Every row gives one point. The last column is the point's height on a tilted bowl or saddle (a function of degree 2), plus a little noise. Along how many of its main directions does it bend up, bend down or stay straight?
In the rows, zero is written as 128.

Points, 11 rows:
[[139 137 109]
 [126  93 106]
 [ 97 121 110]
 [ 98 107 106]
 [129 120 115]
 [121 163 101]
 [129  65  82]
 [102  92  98]
 [129  94 106]
 [115 142 113]
 [112  76  89]]
Directions: 0 up, 2 down, 0 straight

Points (16 x 4):
[[104  89 117 134]
 [125 138 120 129]
 [118 117 133 131]
 [180 114 107 110]
 [102  99 162 118]
 [112 168 144 155]
 [160 126 164  93]
 [148 124 138 117]
 [128 128 153 119]
 [125 180 112 152]
 [152 149 123 104]
 [149 108 153 123]
 [156 120  88 105]
 [122  41 131 204]
 [111 145 160 127]
 [150 163 155  94]]
Directions: 1 up, 2 down, 0 straight

Points (25 x 5):
[[ 96 160 121 163 150]
 [112 106  87 131 143]
 [108 120 133 149 148]
 [122 112  84 146 133]
 [ 85 172 123 143 136]
 [136 116 188 138 194]
 [135 121 134 125 140]
 [143  72 137 116 137]
 [197 133 134 132 139]
 [ 90 123 117  88 121]
 [152 143  97 114 146]
 [139 113  94 146 115]
 [103 111 157 107 152]
 [125 143 144 122 145]
 [155 126  92 129 122]
 [132 146 119 150 139]
 [129 157 166 174 157]
 [131 191 122  85 153]
 [145 126 100 116 132]
 [159 176 103 118 179]
 [184 132 109 116 135]
 [172 132 174 129 187]
 [132 138 180  96 171]
 [ 95 129 168 111 143]
 [166 140 124 108 154]]
Directions: 2 up, 1 down, 1 straight

Points, 25 rows:
[[121 148 166 115 123]
 [137 161 140 108 123]
 [148  91 125 139 146]
 [175 157 166 126 138]
 [166 176 115 145 154]
 [133 134 147 140 120]
 [139  91 142 100 145]
 [130  85 140 147 147]
 [120 114 109 129 138]
 [114 115 139  80 142]
 [105 116 122  91 143]
 [107 100  95 127 162]
 [124 139 109 152 138]
 [131 103  97 122 152]
 [108 139 123 158 138]
 [140 142 119 173 145]
 [ 96 124 166 114 137]
 [ 92  70 107 147 193]
 [135 120 155 154 127]
 [104 119  90 125 157]
 [197 164  91 118 187]
 [133  98 117 115 142]
 [144 121 105 156 147]
 [156 173 123 163 152]
 [ 98 199 125  62 186]]
Directions: 4 up, 0 down, 0 straight

Points, 49 rows:
[[179 128 139  95 108 118 179]
 [138 151 109 115 111 147 136]
 [153 102 129 121 144 112 128]
 [ 91 125 139  93 113 113 136]
 [106 130 161 154 130 160 130]
 [150 134 142 125 131 148 129]
 [126 138 127 108 104 138 136]
 [152 126 140 113 140 139 133]
 [187 152 127 110 123 126 160]
 [103 160 133 184 135 112 121]
 [168 130  60 154 112 164 144]
 [ 76 146 119 126  72  93 158]
 [ 87 127 125 125 157 158 133]
 [126 148 145 120 120 167 135]
 [126 172 171 123 118 176 151]
 [159 142 143  89 113 110 171]
 [114 128 119  84 159 141 145]
 [125 137  77 124 106 162 143]
 [ 96 172  97  94 130  92 177]
 [ 77 169 118 131 133  92 146]
 [121 117 156 121 136 126 127]
 [118  93 100 104 118 125 116]
 [108 125 142 121 123 154 125]
 [128 142 186  79 124 115 188]
 [179 170  95 129 124 160 138]
 [113 165 115 116 149 100 139]
 [107 153 153 118 109 144 139]
 [126 111 125  95  54 150 154]
 [156 102 124 142 173 127 110]
 [118 127 116 136 127 136 116]
 [111 106 130 113 143 115 113]
 [ 88  81 123 127 109 124 120]
 [116 139 107  70  38 116 188]
 [121 107 100 149 120 105 121]
 [172 146 181 101 130  91 208]
 [165  85 129 188 163 129 138]
 [147 141 125 132 131 145 121]
 [154 118 110 214 124  52 185]
 [ 97 134 123 129 182 133 121]
 [132 141 123 119 128 140 125]
 [101  97  97  81 105  99 132]
 [130 162 114 167 138 144 121]
 [108 143 109 149 157 130 113]
 [171  68 116 103 170  91 145]
 [100 117 100 140 124 116 120]
 [136 188 123  97 104  56 192]
 [112 139  99 114 128 156 133]
 [117 101 154 115 117 158 132]
 [144 139 113 140 111 143 128]]
Directions: 3 up, 0 down, 3 straight

Points, 46 rows:
[[106 131 149 113 105 127 124]
 [127 109 157 129  97 183  99]
 [124 147 129 158 132 107 147]
 [157 128 126 166  98 135 118]
 [116 155 126 121 187 129 170]
 [151  76 111 172 127  88 170]
 [137 111 179 109 147  60 186]
 [131 160 118 154 158 135 161]
 [129 130 154  97 159 105 157]
 [163 162 112 115 139 157 138]
 [ 81  89 187  88 123 163  85]
 [103 133 125 123 116 137 129]
 [143 159  98 121 128 144 135]
 [135  93 133 147 146 120 143]
 [124 114 126 101 141 118 132]
 [121 103 137 114 134 141 120]
 [112 131 131 140 143  92 151]
 [ 95 154 111 131 114 164 144]
 [133 125 146 107 129 114 135]
 [144 104 165 114  86 175  97]
 [ 91  69 166  94 126 166  85]
 [158 141 130 144 139  92 159]
 [114 138 132 116 126  62 152]
 [118 101 159 171 119 121 115]
 [104 132 101  60 145 158 106]
 [160 126  94 121  80 139 115]
 [174  57 178 138 188 134 203]
 [142 107 111 117 176 101 164]
 [127 103 185 142 158 128 142]
 [128  91 143  83 135 157 107]
 [143 109  99 135  97 112 130]
 [136 169 127 138 152 135 164]
 [121 121 150 126 143 124 137]
 [123 119 164 122 116 160 111]
 [ 95 154 132 129 154 103 157]
 [168 152 143 103  95 106 116]
 [106 138 130 184 136 115 138]
 [127 149 190 164 157 101 175]
 [104 126 184 102  87 109 115]
 [144 168 149 118 111 156 139]
 [164 105 155 157 112 139 119]
 [156 157 134  80  89 117 110]
 [108 147 121 120 105 109 136]
 [ 70  95 165 135 139 101 118]
 [111 153 100 135 151 131 147]
 [155  93 135  87  69 123 113]]
Directions: 2 up, 2 down, 2 straight

Points:
[[146 137 127 102 137 104 160 133 134]
 [113  90 192  94 106 119 168 107 150]
 [160 204 121 170  73  92 174 120 135]
 [ 81 120 137 106 136 181 178 156  89]
 [115 111 117  95  90 114  64 116  98]
 [150 101 119 183 181  82 170 160 121]
 [108 107 110 124 130 113 121  64 114]
 [156 112 181 136  62 143 121 116 119]
 [107 133  84 111 203 121 124 130 101]
 [162  96 146 104 102 114  98 124 124]
 [107 164 108 164 106 118 119 170  65]
 [125 158 116  77 170 120 110 153 111]
 [145 104 121 106  84 140 157 145 118]
 [136 126 108 181 152  94 152 129 127]
 [125 102  98 150 119  86 107 135 109]
 [158 123 132 151 104 139 129 169 118]
 [145 118 147 162 153 118 136 159 114]
 [ 98 127 137  99 154  93 136 156 141]
 [103 117 105 140  89 181 110 103  84]
 [129 150 121 159 178 150 127 170  70]
 [139 126 147  84  80 141 122  97 119]
 [ 95 127 109 165 146  94 112 137  89]
 [139  94 160 132 131 183 147 129  99]
 [ 97 102  96  81  61 137 104  69  71]
 [121 128 117 130 124 123 158 100 131]
 [152 100 123  96 142 150 141 112 125]
 [139  71 143 126 106 118 136 149 120]
 [104 121 145 100 136 150 119 122 143]
 [145 135 103  98 115  84 130 128 123]
 [182  86 100 163 102 114 159 126 163]
 [147 167 132 176  96 145 165 163 113]
 [115 121 145 117 139 141 111 138 131]
 [130 157 159 115 119  98 119  99 145]
 [121 135 139 107 158 133 101 118 145]
 [103 113 110 108 121 143 138 137 120]
 [143 110 128 132  72 106 171 143 146]
 [134  97 168  97 138 151 143 161 118]
 [129 109 102 165 180 121 144 111 105]
 [150 138 112 113 131 110 145 123 130]
 [127 185  43 136 135 114 168  97  54]
 [ 80 122 128 134 139 140 124 159  91]
 [192 163 114 139 141 152 121 138 133]
 [147 111  94  91 107 131 102 150 101]
 [150 113 119 107 138 142 131 149 118]
 [156 123 116 137 118 106 107 153 122]
 [109 140 124 102 105 135  88 133 116]
 [156 111 112 154 110  80 106 186  99]
 [180 182  82 171 142 108 158 130 118]
 [143 125 162 139 136  90  91 175 115]
 [157 125 130 111 131 110 140  81 127]
 [130 154 152 116 150 153 139 108 133]
 [121 118 149 141 122 136 154  67 111]
 [109 154  91  86  58 130 113  89  61]
 [102 112 149 115 146 144 127  87 141]
 [168 160 164 115 114 168 146 184  99]
 [152 117 114 105 131 127 116 118 128]
 [111 140 120 123 122  82 118 123 124]
 [100 122 101 156 175 134 113 127  89]
 [152 125 105 113 129 156 180 148 106]
 [152  93 101 194 139 149  86 104  70]
 [ 90  99  91 129 120 133 105 126  97]
 [125  97 131 130 161 120  99 133 115]
 [111  95 111 135 166 100 149 102 145]
 [ 95 102 130 117 104 113 143 106 138]
 [107 116 117 136 156  94 150 151 131]
 [141 150  96 150 126 107  90  95 105]
 [ 97 168 166 127 134 109 107 136 133]
 [114  94 107 166 139 129 115 112  97]
 [ 94 137 110 147  88 155 154  88  84]
 [ 65 123 107 156 119 112 158 129 104]]
Directions: 2 up, 5 down, 1 straight

Points:
[[160 155 116 145 123 181 172 181 151]
 [110 109 127 110  98 105 118 174 126]
 [148  74 170 141 161 118 177 100 130]
 [142 147 128  91 114 141  91 112 169]
 [143  97 123 129 115 152 185 110 134]
 [136 138 102 116 155 133 118 104 132]
 [139 126 113 128  88 168 164  69 138]
 [146 113 193 101 148 114 104 155 172]
 [114 134 137  97 131  89  97 113 135]
 [146 131 163 141 139 180 114 130 137]
 [103 137 126 104 147 139 132 136 139]
 [141 159 134 171 113 142 124 156 145]
 [136 104 106 138 102 131 183 134 133]
 [155 121 108 105 124 158 136 160 144]
 [144 186 129 137 152 104 170 121 134]
 [109 166 141 117 136 195 132 141 158]
 [ 83 153 149 150 158 144 141 187 155]
 [106 183 154 139 142 114 110 152 169]
 [124 106 163 147 162 129 170 129 121]
 [119 121 133 122 101 171 123 149 135]
 [129 146 110 126 149 116 104 153 120]
 [150 164 146 115 134 129  87 186 183]
 [102 102 146 144 161 132 108 137 119]
 [103 181 146 117 122 141 137 142 173]
 [140 145 108  59 140 122  90  80 191]
 [148 164 147 145 137  86 126 152 133]
 [129 114 123  84 132 162  96 127 156]
 [142  80  75 126 127 123 125 134 114]
 [202 122 112  96 102 118 126 105 181]
 [110 105 110  88  99 138 132 115 141]
 [102 157 104 173  91 123 100 128 138]
 [168 108 137 141 149 141 123 158 127]
 [175 150 159 105 146 146  89 137 189]
 [116 131 132 112 110 169 141  62 140]
 [165  94 114 126 134 139 164 158 128]
 [144 142  66  78 126 152 112 157 164]
 [142 146 150 135  86  98 125 145 151]
 [186 150 100 119 117 139 157 109 161]
 [162 134 111  74  91 130 139 108 171]
 [142 109 102 103  62  76 128 114 134]
 [129 121 149 122 143 106 130  71 138]
 [ 94 151 146  76 137  86 163 110 141]
 [ 98  98 170 170 149 151 173 128 132]
 [134 164 101 101  64 177 131 133 170]
 [142 130 155 133  56 109 132 140 159]
 [142 155  93  88 132 129 116 106 159]
 [133 146  76  94 156 137  99 125 146]
 [139 165 125 150 114  94 133 116 137]
 [ 62 148 103 119 113 134 134 149 149]
 [113 155 119 119 113 138 170 137 146]
 [121 103  97 148 100 134  96 153 110]
 [126 144 149 131  93 125 129 146 150]
 [133 154 155 163  75 100  94  90 169]
 [137 107 106 151  94 146 123 122 119]
 [124 126 187 155 100 105  63 103 174]
 [ 99 113 133 124 135 133 111 105 128]
 [ 70 154 174 141 139 127  97 176 187]
 [107 138 147 133  98 145  89 155 152]
 [141 135 136 137 194 150 134 174 122]
 [113 162 104  78 131 123 118 120 159]
 [169 120 146 169 125 137 156 131 127]
 [151 160  94 115 114 147 157 100 154]
 [142 171 150 156 108 165 123  97 149]
 [138 148 129 125 150  98  87 151 131]
 [120 109 124 132  69  92 110 112 127]
 [120 111 154 125 135  99 141 149 116]]
Directions: 5 up, 1 down, 2 straight
